Each row of a before or after table is a point. The points were changed in one or more steps. Then noise was added and the rows were shuffled. The steps act on columns, c1 being the first. Write out the steps. A step turns or swaps two columns, mirrors them in a line or flattens them onto one, adds a multiple of one to another, or multiplies or shifts one. Angles are multiples of 10 degrees, from the lower column toward the higher: turns from -170 to 170, lines from 10 to 170 but not 90. Use the fewest steps. Two steps may share a column if one is a turn and the other turns, adds or multiplies; they go together, in the order done. Otherwise the lowest column goes first.
(in the rows, 128 means zero)

Before (10 x 3)
[[130 125 113]
 [133 114 110]
 [ 94 157  94]
 [180 135 150]
 [126 117 123]
 [ 73 145 114]
 [ 70 145  90]
 [ 59 122 113]
 [145 105 103]
 [187 159 175]]
After (10 x 3)
[[ 84 182 217]
 [105 110 144]
 [115 111 155]
 [189 126 159]
 [188  97 154]
 [129 125 151]
 [170 142 137]
 [ 87 154 186]
 [189 119 128]
 [131 118 162]]
Steps: mirror c1 and c2 in the line at 80 degrees; shift c3 by 40

Before (8 x 8)
[[145 139 105  51 117 124 150  89]
 [165  84  79 126 141 145 176 179]
 [154 152 114  82 155 173 120 140]
 [121 110 110  99 168 162 130 104]
 [125 117  97 113  92 157 103 135]
 [ 79  77 180 154  82 162 119 123]
 [125 110 139 126 197 138  97 143]
 [141 101 142 153 155 137 148  97]]
After (8 x 8)
[[166  87 101 125  89 216 175 177]
 [124 112  65 128 163  92  95 146]
 [143 137 130  50 103 156 151  92]
 [142 103 108 150 152 165 150  96]
 [120 112  86 100 123 164 129 104]
 [121 115 151 118  87 120 105 134]
 [155 154  99  82 126 164 120 138]
 [ 76  79 189 153 160 151 119 120]]
Steps: turn c3 and c5 by 70 degrees; add 1.5 times c7 to c6

Before (13 x 12)
[[125 108  57 101  90 124 137 159 120 142 128 103]
 [132 127 103  41  65 123 136 160 120 132 154 113]
 [110  98 120 142 129 135 114  69 171 122 122 161]
 [122 120 114 137 128  98 139  97 105 102  98 157]
 [181 114 155 138 126 184 180 120 137 133 112  79]
 [120  95 132 130 116 147 140 105 110 158  91 150]
 [153 168  97 102  82 136 122 136 131 169 132 108]
 [205 122 142 130 115 178 141 151 138 133  65 110]
 [ 99 114  96 126 119 162 143  74 126 100 132 188]
 [157 142 151 143 103 171 175 143 164 139  63  95]
 [146 135 150 142 119 179 125 138 125 118  80  82]
 [126 149  90  64 136 127 133 150 124 142 120 119]
 [120 128 139 153 134 134 125 135 135 133 130 183]]
After (13 x 12)
[[136 136  96 154 116 146  92 100 116 159 193 150]
 [126 142 126 164 120  97  98 111 118 100 181 156]
 [126 162 123 130  97 163 119 104 123 102 115 189]
 [143 106 129 138 142 179  98 116 137 118 218  82]
 [119 156 161 103 128 127 117 188  66 141 142 121]
 [162 103 133  85 146 171  39 119 170 138 234  95]
 [149 106 107 121 177 183  67  93 143 132 140  79]
 [162 202 134 126 113 125 121 231  97 144 125 104]
 [167 117 120 117 197 179  72 136 139 133 241 109]
 [180 144 175 111 136 137 137 167 106 170 122 107]
 [121 118 124 130 122 132 133 123 155 134 124 183]
 [190 150 136  96 111 123 138 185  47 131  75 113]
 [121 146 101  75 111 135 138  75 174 122 144 160]]
Steps: turn c1 and c5 by 70 degrees; add -1 times c3 to c8; turn c2 and c3 by 110 degrees; multiply c9 by 1.6; turn c4 and c9 by 60 degrees; multiply c11 by 2; turn c7 and c11 by -160 degrees

Before (12 x 20)
[[136 142 121 155 170  68 131  68 129 139 124 143 161 128 120 157 142  99
  142 144]
 [105 140 102 147 118 115 160 143 122 136 119  95 163 137 144 104 158 147
  128  93]
 [180 167 160 128 139 145 145  77  77 128 193  95 124 130  94 125 149 163
  143 106]
 [186 188  99 148  28 111 151 168  94 139 177 155 106 144 135 175 145 142
  118 137]
 [143 189 101 151  56 110 146 130  87 159 136 116 107 121  56 133 129 139
  130  66]
 [129 129 117 104 125 160 159 161 120 179  90 111 160 133  85  93 209 163
  109 149]
 [110 154 147 136 126 130 108 114 144  83 119 166  94 139 136 133 110 163
   78 146]
 [110  96 114  65 107 130 126 149 140 139 144  91 178  79  98  97  59 157
   88 157]
 [146 115 178 177 138 134  98 180 114 181 130  83  77 129  69 124 107 125
  102 101]
 [112 142 116 164  97 165 150 140 129 161 104 144 123 114 135 122  92 156
  130 145]
 [127 176 145 105 125 151 184 115  60 147 136  96 184  67 188 144 143 102
  127  95]
 [151 105  67  98 136 109 172  90 132 128 154 147 140  71  65 168 130 131
  144  56]]
After (12 x 20)
[[142 179 101 150  87 111 147 131 148 159 135 115 108 121  55 162 125  47
  126 159]
 [136 159 121 154 167  68 131  66 186 139 124 144 161 129 119 114 108 150
  127  99]
 [146 115 178 177 124 134  98 179 174 181 132  84  77 129  68 123 160 109
  133 106]
 [112 134 116 163 100 166 149 139 189 160 104 144 123 114 136 143 155 137
  104 163]
 [127 175 144 105 143 150 185 117 119 147 136  96 185  66 188 145 117  92
  139 114]
 [111  85 114  64 106 131 126 149 200 139 144  91 179  80  97 132 206 151
  116 161]
 [110 149 147 135  99 130 107 114 204  82 119 166  94 137 136 140 174 154
  155 139]
 [186 203 100 148 102 110 151 168 152 138 177 155 107 143 135 130 121  94
  146 219]
 [180 155 160 129  91 145 144  77 136 130 193  95 123 130  93 156 102 127
  129 106]
 [128 107 117 106  98 161 160 160 180 179  90 112 160 134  87 154  78 156
  195 140]
 [151 136  67  99 106 110 173  90 194 129 156 146 141  70  65  83 115  75
  117  85]
 [104 123 102 148  98 115 161 143 182 136 119  95 165 136 145 153 104 101
  146 119]]
Steps: mirror c2 and c16 in the line at 20 degrees; turn c5 and c20 by -60 degrees; turn c5 and c18 by 70 degrees; shift c9 by 60; turn c17 and c19 by 140 degrees

Before (8 x 48)
[[119 103  98 147 139 102 147 146 128 153 118 131 128 103 131 110 106 124
  111 140 126 115 116 138 123 145 163  84 135 100 120 170 145 158 103 132
  125 156 147 152 109 143 135  97 130 148 159 115]
 [136 133 132  96 137 136  86 119 144 108 147 144 155 121 150 141  99 106
  127 139 161 145 115 146 146 106 130 127 122 125 126 142 139 113 135 138
  122 144 117 151  91 106 148 137 130 143 123 144]
 [125 120 114 134 124 144 124 131 123 128 116 120 108 132 132 117 138 158
  112 133 131 124 144 128 135 129 140 118 150 111 137 127 102 117 127 124
  144 122 144 131 118 135 124 123 127 127 120 101]
 [138 138 128 107 126 110 105 115 137 111 133 135 123 122 143 141 120 157
   96 135 138 150 131 135 140 130 123 129 117 129 122 117 132 104 140 125
  131 142 127 148 123 121 116 147 128 145 114 133]
 [129 123 105 132 113 129 131 135 129 139 123 104 122 130 147 147 143 159
  119 131 111 123 130 108 110 130 127 131 171 123 145 141 112 143 120 127
  148 120 139 124 127 127 114 126 133 114 113  99]
 [134 109 120 110 151 122 129 142 122 149 156 157 161 101 136  99  82 108
  117 164 163 164 101 146  95 122 164  89 104 115  93 167 151 145 129 151
   96 149 135 165  99 148 157 108 143 155 140 137]
 [132 140 125 103 109 133 130 125 155 111 116 124 125 125 144 142 124 159
  115 144 138 127 124 103 153 113 134 139 143 112 132 137 108 108 134 114
  140 114 135 135 131 124 102 129 145 133 105 108]
 [145 126 115 125 131 141  96 143 132 128 133 126 120 141 142 149 113 145
  107 110 116 137 134 105 155 118 115 119 139 124 133 130 133 121 135 114
  141 123 139 128 129 114 130 117 137 124 110 135]]
After (8 x 48)
[[117 103  98 147 139 101 147 148 130 152 117 127 128 103 130 111 106 123
  112 140 135 129 118 137 194 144 163 164 136  99 120 181 145 158 103 132
  142 156 221 153 110 142 133  97 131 148 158 113]
 [146 126 115 127 131 141  94 143 127 128 134 132 119 142 141 151 113 144
  108 111 138 138 133 107  81 118 113 149 140 124 134 124 134 123 135 115
  116 122 141 130 129 115 124 118 135 124 111 133]
 [135 133 133  97 137 137  87 120 144 109 145 146 156 121 149 140 100 108
  127 139 116 117 115 146  92 106 131 140 123 123 126 159 139 115 135 138
  116 144 148 151  91 107 164 136 129 142 124 143]
 [123 120 114 133 124 146 126 130 119 128 117 121 107 131 130 116 138 159
  112 133 124 143 144 130 125 130 143 141 149 112 136 112 102 118 126 125
  126 123 136 132 117 137 126 124 127 130 118 102]
 [139 137 129 107 128 110 105 116 134 112 133 137 125 122 145 140 121 160
   97 137 112 121 131 134 100 131 124 132 118 131 123 111 132 104 142 125
  106 141 107 148 122 119 125 148 128 145 115 131]
 [129 123 102 130 114 129 132 137 104 139 124 131 120 131 148 148 144 158
  119 130 134 147 130 107 163 132 126 116 171 124 145 139 112 142 120 126
  126 120 159 126 128 128 106 125 133 113 113 100]
 [134 109 120 109 152 124 130 142 157 149 156 123 161 102 137 100  81 108
  118 163 119  85 103 147 249 122 163 146 104 116  89 186 151 144 127 150
  106 150 207 163  98 146 174 109 143 154 140 138]
 [132 139 125 101 108 134 130 124 124 112 116 155 124 124 144 140 123 158
  116 143 104 140 123 104  61 114 134 131 143 112 132 137 110 108 134 114
  125 115 151 134 130 124 113 127 146 134 103 109]]
Steps: swap c9 and c12; mirror c21 and c43 in the line at 70 degrees; turn c22 and c37 by -110 degrees; turn c25 and c28 by 150 degrees; multiply c25 by 2.5; multiply c32 by 2.5; turn c32 and c39 by 50 degrees

Before (13 x 64)
[[105 148 143 135 152 104 121 130 115 155 110 140 154 148  84 141 122 134
  119 104 107 123 136 134 116 106 117 121 145 134 125 142 139 119 130 122
  155 120 122 116 136 134  95 152 133 109 159 143 125 126 124 120 146 130
  137 143 141 170 124 131 129 109 150  76]
 [120 134 114  90 133 148 139 149 102 135 119 121 117 132 102 130 130 136
  135 132 179 111 139 129 110 143 105 123  75 147 131  83 136 112 157 137
  143 136 158 126 146 152 127 140 156 106 126 138 149 109 168 135 150 127
  143 153 149 151 125 204 149 149 132 149]
 [140 109 149 120 147 105 115 137 111 121 154 105 132 167 178 138 118 133
  119 154 103 117 122 144 109 135 101 126 132 137 114 110  72 107 136 122
  134 110 139 117 121  93 140 114 155 120 158 112 102 112 134 107 152 116
  111 127 145 159 109 121 121 113 136 124]
 [110 112 150  90 135 102 116 150 113 140 132 119 151 137 106 128 118 139
  120 106 104 117 193 105 121 142 111 129 144 139 127 125 109 130 129 125
  146 109 119 111 122 150 135 122 127 105 150 142 143 115 162 107  95 137
  127 122 147 178 117 119 129 105  79  80]
 [120 135 138 123 132  93 122 149 117 125 130 140 113 140 100 151 115 138
  143 124 101 156 120 105 153 135 171 188 145 144 139 112 115 111 140 120
  133 150 149 121 129 140 140 146 123 123 128 139 146 107 131 113 160 112
  119 140 147 106 103 119 123 168 156 129]
 [109 114 150 133 138 102 119 118 110 122 112 114  77 162  88 135 132  88
  128 109 103 132 123 167 117 159  93 123  89 120 131 158 130 144 133 161
  138 184 146 119 120 134 127  29 115 102 136 139 131 118 125 107 134 116
  141 147 135 147 119 163 136 136 127 144]
 [111 117 120 125 146 117 135 116 119 152 108 108 152 138 134 124 136 142
  118 105 102 118 124 112 115 125 124 126 141 127 106  41 121 107 136 134
  143 108 116 124 121 146 109 150 107 108 145  89 137 151 120 165 156 115
  136 137 133 103 120 144 120 113 130 127]
 [139 116 149 131 127 140 118 135 122 117 117 104 142 137  84 159 128 144
  114 105 175 112 137 134 132 145 101 154 129 145 139 135 116 107 129 141
  153 116 116 135 145 105 136 117 144 126 144 137 119 110 123 107 118 106
  141 138 174 117 121 127 132 108 155 154]
 [138 121 143 125 143 122 129 122 127 122 124 111 138 131 114 135 141 150
  112 104 165 122 150 110 124 150 104 131 100 123 112 133 118 122 132 122
  134 123 127 110 159 115 138 155 151 128 155 137 139 143 142 110 157 119
  139 168 136 136 146 122 136 103 155 132]
 [137 136 150 130 154  94 134 131 100 119 116 118 122 130 111 156 123 123
  112 106 111 124 134 110 116 154 145 121 125 145 129 133 137 121 132 127
  134 151 115 120 122 146 135  98 133 111 150 142 127 116 144 115  89 117
  138 137 131 133 165 151 124 114 147 147]
 [123 110 131 134 147  94 119  90 123 117 116 106 153 147  90 125 152 144
  113 124 147 135 133 120 105 147 130 125 147 118 132 157 131 131 137 136
  105 117 139 119 118  51 122 102  99 121 159 133 105 127 140 112 158 105
  130 121 156 101 114 135 155 162 155 143]
 [129 114 150 136  96 163 116 121 104 152 133 112 122 138 108 138 116 139
  124 128 105 117 131 137 119 156 137 137 144 128 138 155 128 249 149 132
  150 116 125 114 150 135 130 142 144 118 129 112 143 128 140 125 140 105
   73 131 137 117 153 127 118 139 151 146]
 [131 110  92 135 135 103 124 134 138 117 131 162 114 150  83 129 113 117
  194 132 106 116 118 122 144 158 121 118 119 128 132 155 128 153 151 121
  121 112 158 111 121 153 122 127  84 106 157 108 141 120 124 114 158 165
  144 140 136 103 108 122 140 101 149 143]]
After (13 x 64)
[[138 128 145 127 142 121 129 121 126 121 122 110 138 133 113 135 143 151
  113 103 165 122 151 111 124 150 104 131 102 124 113 133 118 121 131 122
  134 122 127 109 156 115 138 106 148 128 155 137 137 142 142 105 159 119
  138 168 137 136 144 125 136 101 154 131]
 [130 107 150 137  97 165 114 119 104 152 131 112 123 138 108 136 118 139
  123 128 104 119 130 136 120 155 136 136 143 127 136 153 127 249 150 127
  148 114 124 115 150 136 132 123 144 118 129 126 141 129 139 114 139 104
   75 133 136 117 152 135 119 139 149 150]
 [139 144 152 130 156  93 133 130 100 121 116 117 120 129 111 157 122 122
  110 107 112 124 135 113 116 155 147 123 125 144 127 133 137 121 130 150
  134 154 115 120 122 146 133 119 133 109 150 132 126 115 143 160  91 118
  139 137 131 131 164 126 122 114 147 146]
 [141 101 151 119 148 106 114 139 110 122 152 105 133 166 178 139 118 131
  119 156 103 117 122 144 110 136 104 124 135 140 114 111  72 105 137 121
  134 109 139 117 123  92 140 109 154 121 157 126 101 112 134 145 150 116
  111 128 148 160 110 122 122 110 136 124]
 [123 116 131 133 147  95 120  87 122 116 115 106 152 148  89 125 152 143
  112 123 145 136 133 121 104 145 130 124 148 118 132 155 130 131 137 134
  105 116 140 121 119  52 124 116  97 120 160 143 107 129 138 154 158 103
  131 121 157 100 115 135 155 161 155 142]
 [106 152 141 133 151 104 120 130 115 153 112 139 156 149  86 139 123 134
  120 102 108 121 138 135 119 106 118 122 147 135 125 141 138 121 130 133
  155 117 122 117 139 136  96 115 133 111 159 125 125 126 125 105 146 129
  138 143 140 169 126 121 128 111 150  76]
 [113  95 120 125 146 118 134 114 120 152 107 109 150 137 134 125 138 142
  119 105 103 116 122 112 113 126 122 123 141 127 106  40 122 107 136 144
  143 108 116 124 121 147 109 163 108 108 146 106 137 151 119 100 156 114
  135 136 134 102 120 135 121 113 131 127]
 [111 125 150 134 137 101 118 118 110 122 115 114  77 161  90 137 134  88
  129 109 101 131 124 167 119 159  93 122  90 123 132 161 128 144 134 163
  137 183 145 120 120 134 126 126 115 102 135 145 131 117 125 231 133 117
  141 150 135 149 118 165 135 135 127 145]
 [109 123 150  89 135 101 117 151 114 139 133 120 150 136 106 130 121 140
  120 107 104 116 192 105 122 143 111 130 141 139 128 125 109 132 128 119
  144 108 119 110 120 151 134 109 128 105 149 151 143 115 162 136  97 137
  127 122 147 178 117 124 131 105  80  80]
 [122 139 112  89 133 147 137 148 102 135 119 120 118 131 101 130 130 134
  137 133 180 112 139 128 110 143 103 123  76 147 131  82 134 113 156 206
  142 134 157 124 146 152 125 132 155 106 126 134 148 108 169 114 150 127
  142 154 148 148 125 135 152 150 131 150]
 [119 141 139 122 134  93 123 149 120 125 132 139 113 138 100 151 113 137
  143 124 103 155 119 105 154 134 171 186 146 144 142 111 116 111 141 117
  132 151 148 123 127 140 141 112 126 123 129 133 148 108 127 113 162 113
  121 141 147 107 102 120 122 169 158 128]
 [130 100  92 137 134 101 122 134 138 116 131 163 113 151  84 127 113 115
  194 134 107 114 117 121 142 158 121 119 119 128 130 156 129 153 149 125
  120 114 158 110 121 153 123 113  84 106 158 126 142 121 124 133 159 166
  144 139 135 103 109 123 139 100 152 142]
 [139 125 148 133 126 140 116 137 121 119 116 104 140 138  85 159 128 143
  114 106 176 110 137 134 132 145 100 154 127 143 138 135 115 106 130 125
  153 118 118 136 145 104 137 110 144 128 143 142 119 110 123 143 118 107
  140 137 173 117 122 140 133 107 155 153]]
Steps: turn c2 and c48 by -40 degrees; swap c36 and c60; turn c44 and c52 by -100 degrees
